Each row is a point. Each copy is the shape, with its points in the same order, turned, moved and blurred by noise. Is it also mirrored, or only turned?

Shape (5 x 2):
[[ 3.8 -0.4]
 [-7.1  1.0]
 [-2.4  0.9]
 [-1.4  3.1]
 [ 3.2 -2.0]]
Copy 1 (5 x 2):
[[ 2.9 -1.1]
 [-8.3 -2.4]
 [-3.6 -2.6]
 [-2.0 -5.2]
 [ 1.7  0.9]]
Copy 1 is: mirrored
Copy 2 (5 x 2):
[[ 2.0 -1.4]
 [-3.1  8.4]
 [-1.3  4.0]
 [-3.3  2.0]
 [ 3.4 -0.6]]
Copy 2 is: mirrored
Copy 3 (5 x 2):
[[ 2.7 -4.1]
 [-3.0  5.3]
 [-0.9  1.5]
 [ 2.4  1.7]
 [ 1.1 -4.9]]
Copy 3 is: only turned

Shape (5 x 2):
[[-1.3  6.0]
 [-4.9  1.4]
 [ 1.8 -2.0]
 [ 1.3 -3.3]
 [ 5.1 -0.2]]
Copy 1 (5 x 2):
[[ 1.5 -6.1]
 [-3.7 -4.1]
 [ 0.7  2.3]
 [-0.2  3.1]
 [ 4.5  2.0]]
Copy 1 is: mirrored
Copy 2 (5 x 2):
[[-5.8 -3.5]
 [-5.3  2.5]
 [ 2.4  1.3]
 [ 2.9  2.4]
 [ 3.5 -2.5]]
Copy 2 is: mirrored
Copy 3 (5 x 2):
[[-6.8 -1.1]
 [-3.7  4.5]
 [ 2.1 -1.0]
 [ 3.5 -0.1]
 [ 1.0 -5.0]]
Copy 3 is: mirrored

Shape (7 x 3):
[[ 5.7  1.8 -3.9]
 [ 1.0 -4.3  4.0]
 [ 3.6  5.5  3.4]
 [ 0.8  1.2 -1.9]
 [-3.1 -2.5  2.9]
 [-0.4  5.6  3.0]
 [ 0.4 -0.4 -3.4]]
Copy 1 (7 x 3):
[[ 2.5  6.7 -2.9]
 [ 6.1 -1.0  3.8]
 [ 0.4  7.7  4.5]
 [ 0.9  3.6 -0.7]
 [ 1.9 -2.9  3.2]
 [-2.5  3.9  4.7]
 [ 1.4  1.5 -2.5]]
Copy 1 is: only turned
Copy 2 (7 x 3):
[[-7.3  2.5  0.7]
 [ 2.0  0.3  5.0]
 [-0.3  7.0 -2.5]
 [-3.0 -0.6 -1.5]
 [ 3.5 -2.6  1.0]
 [ 1.0  3.0 -4.8]
 [-4.3 -2.0 -0.7]]
Copy 2 is: mirrored
Copy 3 (7 x 3):
[[ 1.0 -1.6 -7.9]
 [-0.8 -6.9  1.4]
 [ 6.4  0.1 -0.7]
 [-0.7 -0.4 -3.4]
 [-3.3 -3.5  3.2]
 [ 4.3  1.7  1.2]
 [-3.4 -0.6 -4.2]]
Copy 3 is: only turned
Copy 4 (7 x 3):
[[ 2.1 -2.4 -6.2]
 [-0.2  0.1  4.0]
 [-6.2 -1.4 -4.3]
 [ 0.4  1.1 -3.2]
 [-1.0  4.0  2.8]
 [-5.6  1.9 -3.4]
 [ 3.3  1.5 -3.1]]
Copy 4 is: mirrored

Shape (8 x 4):
[[-4.8  0.9  0.7  0.1]
 [-3.4  5.8 -5.4 -0.6]
 [-3.2 -1.3 -5.7 -2.2]
 [ 3.7 -0.6 -5.7 -2.2]
 [ 0.7  0.4  0.1  1.9]
 [ 3.1 -2.7  5.9 -3.1]
 [-4.2  3.0 -5.6 -0.6]
 [ 1.7  3.4 -4.0  1.0]]
Copy 1 (8 x 4):
[[ 1.3 -0.5  5.9  0.7]
 [ 8.5 -3.3  4.7  0.5]
 [ 2.2 -5.9  0.3 -1.1]
 [ 5.4 -1.3 -5.0  0.1]
 [ 2.6  1.8  0.6  4.0]
 [-0.8  7.0 -1.4 -1.7]
 [ 5.7 -5.1  4.0  0.5]
 [ 7.7 -1.4 -0.8  2.7]]
Copy 1 is: mirrored
Copy 2 (8 x 4):
[[-0.9  3.8  2.3  1.6]
 [ 2.0  5.7 -4.2 -1.0]
 [ 3.8  1.1 -1.2  2.0]
 [ 3.6 -2.8 -3.0 -2.4]
 [-3.3 -0.4  0.6 -0.9]
 [-2.0 -3.6  7.4 -4.7]
 [ 2.4  4.6 -2.9  1.3]
 [-0.5  0.4 -3.5 -3.3]]
Copy 2 is: mirrored

Shape (10 x 4):
[[ 2.2  0.9 -0.5  5.4]
 [ 5.8  2.8 -1.1  2.9]
 [ 1.1  5.6 -1.7  0.1]
 [-1.5 -0.3  3.8 -3.3]
 [ 6.5 -1.4 -1.2 -1.0]
 [ 1.8  2.2  1.8 -1.8]
 [-2.4 -1.9  4.8 -7.3]
 [ 4.2  3.7 -2.0  3.6]
 [-5.1 -2.6  0.8 -7.1]
 [-1.2 -1.5  0.8 -3.3]]
Copy 1 (10 x 4):
[[ 1.1 -1.5 -2.5  6.1]
 [ 1.7  2.6 -2.2  6.0]
 [-2.4  1.9  2.2  6.1]
 [ 2.4 -1.6  4.0 -1.8]
 [ 2.6  4.1 -3.2  1.0]
 [ 1.6  1.3  2.9  1.9]
 [ 2.1 -1.3  5.9 -4.8]
 [ 0.7  1.3 -1.8  7.3]
 [-2.4 -2.0  4.8 -6.3]
 [-0.4 -1.2  2.1 -2.5]]
Copy 1 is: only turned
Copy 2 (10 x 4):
[[ 2.2  5.6  0.9 -0.2]
 [ 4.3  5.4 -2.7 -2.6]
 [-0.2  2.5 -5.1 -1.9]
 [-0.3 -3.7  1.0 -4.6]
 [ 7.6  0.4 -1.9 -2.7]
 [ 1.2 -0.2 -1.7 -5.1]
 [-0.3 -8.0  1.0 -6.0]
 [ 2.8  5.8 -3.2 -1.3]
 [-1.3 -8.8  0.3 -1.6]
 [ 1.1 -4.3  0.1 -1.9]]
Copy 2 is: only turned
Copy 3 (10 x 4):
[[ 0.4  5.9  2.0  3.6]
 [ 3.2  3.5  5.0  4.9]
 [ 5.6  3.1  2.4 -0.1]
 [-0.9 -2.5  0.4 -2.2]
 [ 1.3 -1.9  3.1  6.9]
 [ 1.7 -0.5  3.4  0.4]
 [-1.7 -6.9 -0.6 -3.1]
 [ 3.7  4.5  3.6  4.1]
 [ 0.1 -6.0 -4.7 -2.9]
 [-0.4 -2.6 -1.0 -0.3]]
Copy 3 is: only turned

Shape (12 x 6):
[[-2.0 -0.3  1.6 -0.6 -6.8 -4.3]
 [-1.4  0.8 -2.1  2.0 -7.6  3.6]
 [ 9.9 -2.6 -5.5 -0.2 -3.2  2.4]
 [-0.9  0.0  2.6  1.0  1.7  2.0]
 [-2.0 -1.2 -1.3  0.4  1.8  0.4]
 [-0.2 -1.9 -0.3  5.6  2.1 -2.2]
 [-4.8 -2.1 -1.9  1.7 -6.5 -4.4]
 [-5.3  1.0  2.0 -1.7 -3.2  2.4]
 [ 1.4 -1.7  0.2  1.3 -3.5  1.2]
 [ 2.3 -3.9 -1.7  0.4 -0.6  1.1]
 [-2.7  3.6  2.2 -5.9  1.0 -1.7]
 [-4.3  8.8 -5.2 -2.1  1.1  1.5]]
Copy 1 (12 x 6):
[[ -2.9  -2.8   1.9  -5.4  -3.1  -2.7]
 [ -7.5  -0.2  -2.9  -2.1  -4.2   1.5]
 [  2.7   0.5   1.8   2.8  -6.6   8.6]
 [ -0.7   4.5   1.7  -0.4   0.4  -1.9]
 [  0.3   1.2  -0.3   2.2   1.6  -2.2]
 [  0.8   0.4   3.5   5.1  -3.6  -4.9]
 [ -4.4  -6.3   0.0  -2.1  -2.3  -4.4]
 [ -4.3   0.8  -0.9  -3.9   2.7  -3.1]
 [ -2.2   0.9   2.5  -1.4  -3.0   0.9]
 [ -0.2   1.0   2.6   2.7  -2.2   2.8]
 [  4.1   0.8  -2.2  -6.7   3.5  -3.1]
 [  1.3   1.8 -11.8  -1.0  -0.2  -3.4]]
Copy 1 is: only turned
Copy 2 (12 x 6):
[[ 0.1  2.4 -7.5 -6.5 -2.3 -3.2]
 [ 1.1  7.4 -4.9 -1.2 -3.5  1.1]
 [ 2.5  1.0 -3.9  8.4 -5.0 -4.3]
 [ 1.6  1.5  2.1 -2.6 -0.4  0.4]
 [-0.6  0.3 -0.3 -2.0  0.9  1.7]
 [-4.8  0.0  1.9 -1.7 -0.5 -1.5]
 [-3.9  2.4 -8.0 -6.5 -1.7 -0.6]
 [ 3.0  4.2 -2.5 -5.7 -0.4  3.4]
 [ 0.7  3.0 -2.7 -1.3 -3.3 -1.2]
 [ 1.0 -1.0 -2.0  1.2 -3.4  0.1]
 [ 5.7  0.3 -2.7 -5.1  4.9  0.1]
 [ 2.0  6.4 -4.5  1.1  9.0  3.1]]
Copy 2 is: only turned

Shape (11 x 8):
[[ 2.0  7.1 -0.2  6.4 -6.8  0.0 -0.3  2.1]
 [ 0.6 -6.3 -2.9 -4.3  1.2  2.6 -2.5 -5.6]
 [-4.9 -0.9  1.9 -5.3  4.2  3.2  0.1 -4.8]
 [-5.2 -2.4  3.6  0.1  1.8 -0.5  1.7  1.1]
 [-0.7  3.1 -4.6  2.4 -3.2 -1.3  0.7 -7.7]
 [-3.0 -3.6 -1.6  2.8  3.6 -0.9  3.5  4.6]
 [ 1.6  2.4  0.8  1.1  3.0  0.0  0.4  1.0]
 [-2.8  1.8  0.7 -3.9  1.2  7.0  2.4  0.2]
 [ 0.9 -4.4  2.4  1.4  1.1  0.8  5.1  2.1]
 [ 4.5  3.1 -5.0 -2.8 -6.4 -2.9 -0.3 -2.0]
 [-2.5 -5.2 -1.5 -4.0  2.5  1.9 -2.1 -1.1]]
Copy 1 (11 x 8):
[[ 0.2  7.1  4.7  0.0 -0.5 -3.1 -2.5  7.0]
 [ 3.2 -4.8 -2.6 -3.9  0.6  9.5 -4.0 -0.3]
 [-0.5 -5.3  0.6 -3.4 -2.5  7.0  3.1 -3.6]
 [-2.3 -1.0 -3.2 -1.2 -4.9  1.1  0.4 -2.7]
 [-1.4  4.2  0.6 -3.0  3.9  6.8  1.0  5.5]
 [ 0.3 -1.0 -6.9  4.1 -3.6  0.2 -0.4  0.2]
 [ 2.1 -0.1  0.8  1.4  0.7 -0.6  0.1 -0.7]
 [ 2.7 -2.6  3.7  1.1 -6.2  5.3  2.0 -0.6]
 [ 1.4  1.9 -3.1  3.0 -3.5  2.2 -3.4 -3.9]
 [ 7.2  5.8  0.3 -4.9  2.0  3.5 -1.2  5.2]
 [ 2.3 -5.7 -3.6 -3.0 -2.6  5.6 -1.9 -0.5]]
Copy 1 is: only turned
Copy 2 (11 x 8):
[[-3.2 -2.7  8.0  2.7 -3.3 -5.7  0.5  1.5]
 [-3.8  5.1 -5.4 -2.6 -0.6  5.9 -3.1 -1.6]
 [ 0.9  9.4 -3.6  0.7 -2.0  5.8  0.8  2.4]
 [ 3.1  3.7  2.1 -0.1  0.1  4.9  3.6  1.4]
 [-7.1  4.4  0.0 -2.4 -5.4 -3.2  3.2 -1.8]
 [ 2.3 -0.8 -0.1  0.9  4.4  2.6  6.0 -0.3]
 [ 2.6  1.3 -0.8  2.8 -2.2 -1.0  0.2 -0.6]
 [ 0.2  5.8 -1.5  2.3  0.1  1.9 -0.4  6.9]
 [ 3.8 -2.1 -0.8 -3.4  0.5  2.2  1.8  2.4]
 [-5.1  3.1  1.4 -3.4 -0.6 -6.7 -4.2 -2.4]
 [-1.2  4.9 -2.8 -0.2  2.0  6.0 -1.5 -1.0]]
Copy 2 is: only turned

Shape (12 x 8):
[[ -3.7  -0.7   1.7   0.4   0.1  -8.7   2.9  -3.7]
 [  5.0  -0.6  -1.6  -3.2  -1.3   3.1 -12.1   0.0]
 [ -1.5   4.1   1.1  -3.9  -1.7   0.0   2.7  -2.7]
 [ -2.5  -3.2  -2.4  -1.0  -3.5   4.1  -1.5   6.8]
 [ -1.6   0.3  -1.9   4.2  -4.1   5.1   1.3  -1.7]
 [ -0.4  -1.4  -1.7  -1.0   0.3   1.4   3.6   0.1]
 [ -4.0  -4.6   4.5   4.1  10.7   0.7  -1.0  -2.5]
 [ -2.2  -1.3  -3.9  -4.0  -1.9  -2.6  -0.2  -3.9]
 [  0.9   1.7  -1.7  -4.0  -2.7  -2.3   1.7  -2.9]
 [ -2.8  -3.8   0.7  -4.5  -4.4   2.8  -2.4   2.0]
 [  4.8  -3.4  -0.5  -4.7  -2.8   1.0   3.5  -3.1]
 [ -4.1  -1.5  -0.9  -0.3  -3.9  -0.1   2.8   2.3]]
Copy 1 (12 x 8):
[[  4.1  -1.7  -4.6  -1.2   1.9  -0.1   0.9  -8.9]
 [ -3.3   3.1  -5.4   6.6  -6.3   3.5 -10.4   1.8]
 [ -3.3   2.2  -3.2   3.0  -3.3  -2.2   2.0  -5.3]
 [ -2.0  -2.3  -0.6  -3.0  -7.0   0.4  -3.6   4.3]
 [ -1.0  -2.4   4.1   3.0  -5.8   2.6   1.0  -2.1]
 [ -0.9  -0.8  -0.4   1.8   0.3  -1.3   1.5   0.4]
 [  5.8   5.6   0.9  -0.6   4.5   9.2  -0.2  -0.9]
 [ -2.6  -3.8  -6.6   2.5  -0.9   1.4  -0.1  -3.1]
 [ -2.5  -0.9  -4.2   3.3  -1.3  -3.4  -1.5  -4.5]
 [ -5.9  -1.8  -2.0  -2.7  -3.8   0.7  -3.9   0.1]
 [ -5.9  -2.9   0.1   4.3   2.5  -3.6  -3.4  -2.0]
 [ -0.4  -3.3  -0.5  -2.8  -3.7  -0.9   0.4  -1.5]]
Copy 1 is: mirrored
Copy 2 (12 x 8):
[[  4.7  -1.0   4.6  -0.2  -1.6  -6.1  -0.6  -1.5]
 [ -0.5   0.8   0.0  -6.9   9.5   7.2  -8.3  -1.9]
 [  2.0   5.3  -1.6  -4.5   1.3  -2.8   1.4  -1.2]
 [ -6.2   3.2  -3.9   1.6   1.8   3.6  -4.5  -5.0]
 [  1.9   2.4  -4.5   1.7  -0.6   3.5  -1.5   2.2]
 [ -1.3   1.4  -1.6   0.8   2.7  -0.2   2.3  -1.6]
 [ -4.3 -10.6   2.4  -4.8  -3.0  -1.0   0.7   2.2]
 [  4.9   0.8  -0.6  -2.0   3.0  -0.7   0.0  -5.9]
 [  3.4   4.0  -0.6  -2.1   4.0  -2.2  -0.2  -2.7]
 [ -2.5   3.9   0.2  -1.9   0.5   4.0  -3.0  -5.9]
 [  1.8   4.1   2.4  -0.6   5.9   3.1   4.2  -2.7]
 [ -0.6   3.3  -1.5   2.2  -1.3  -0.8  -1.0  -4.4]]
Copy 2 is: mirrored
Copy 3 (12 x 8):
[[ 8.0 -4.1  2.7  1.3  1.5 -4.1  1.1 -2.5]
 [-8.8 -6.0 -1.1 -6.2  4.0  0.0 -0.8  7.1]
 [ 0.3  1.0  2.2 -3.9 -2.1 -1.8 -0.1 -3.5]
 [-3.7  3.4 -4.1  0.3  0.4 -1.2  6.3  5.0]
 [-4.3 -2.0 -3.8  2.0 -3.4  0.7  3.6 -3.1]
 [ 1.9  0.9 -2.2 -0.9 -1.7  1.9  2.1 -0.1]
 [ 2.3 -2.7  5.1  7.5  4.8  8.1 -1.1  1.5]
 [ 2.3 -3.9  0.9 -5.0 -0.2 -1.0  4.9 -0.5]
 [ 1.9 -2.1 -0.4 -5.6 -1.6 -2.3  1.0 -1.6]
 [-2.9  0.5  1.2 -1.7 -2.3 -2.2  5.2  5.4]
 [ 2.3 -2.6 -2.0 -5.0 -6.6  1.1 -0.5  2.6]
 [ 1.0  1.8 -1.9  1.3 -1.7 -2.8  5.0  0.1]]
Copy 3 is: only turned
Copy 4 (12 x 8):
[[ 2.8 -0.6 -1.1  6.2  2.8 -5.3  2.0  3.1]
 [-2.4 -5.8  0.0 -6.3  7.5  0.9 -6.6 -7.3]
 [-0.8 -1.4  5.8  1.9  0.0 -2.2  2.1 -0.1]
 [-1.6 -2.1 -1.9 -6.9 -1.1  3.5 -1.6  3.0]
 [-5.3 -1.6 -0.9  1.0 -3.7  1.3 -3.4  0.3]
 [ 1.1  1.9  2.6 -0.2 -1.3  0.3 -1.9  1.2]
 [-1.3  2.6  0.6  6.6  9.0  4.2 -6.5  7.3]
 [ 1.1 -2.4  1.9 -1.0  0.9 -5.9 -3.0  0.7]
 [ 1.5 -1.6  3.9  0.8  0.3 -3.7  0.5 -2.0]
 [ 1.3 -6.8  0.6 -4.1  0.7  1.1 -1.8  3.1]
 [ 5.6 -2.8  4.8  0.4 -1.8  0.6 -3.7 -2.3]
 [ 0.3 -2.0 -0.1 -1.7 -2.6 -0.7  1.4  4.2]]
Copy 4 is: mirrored
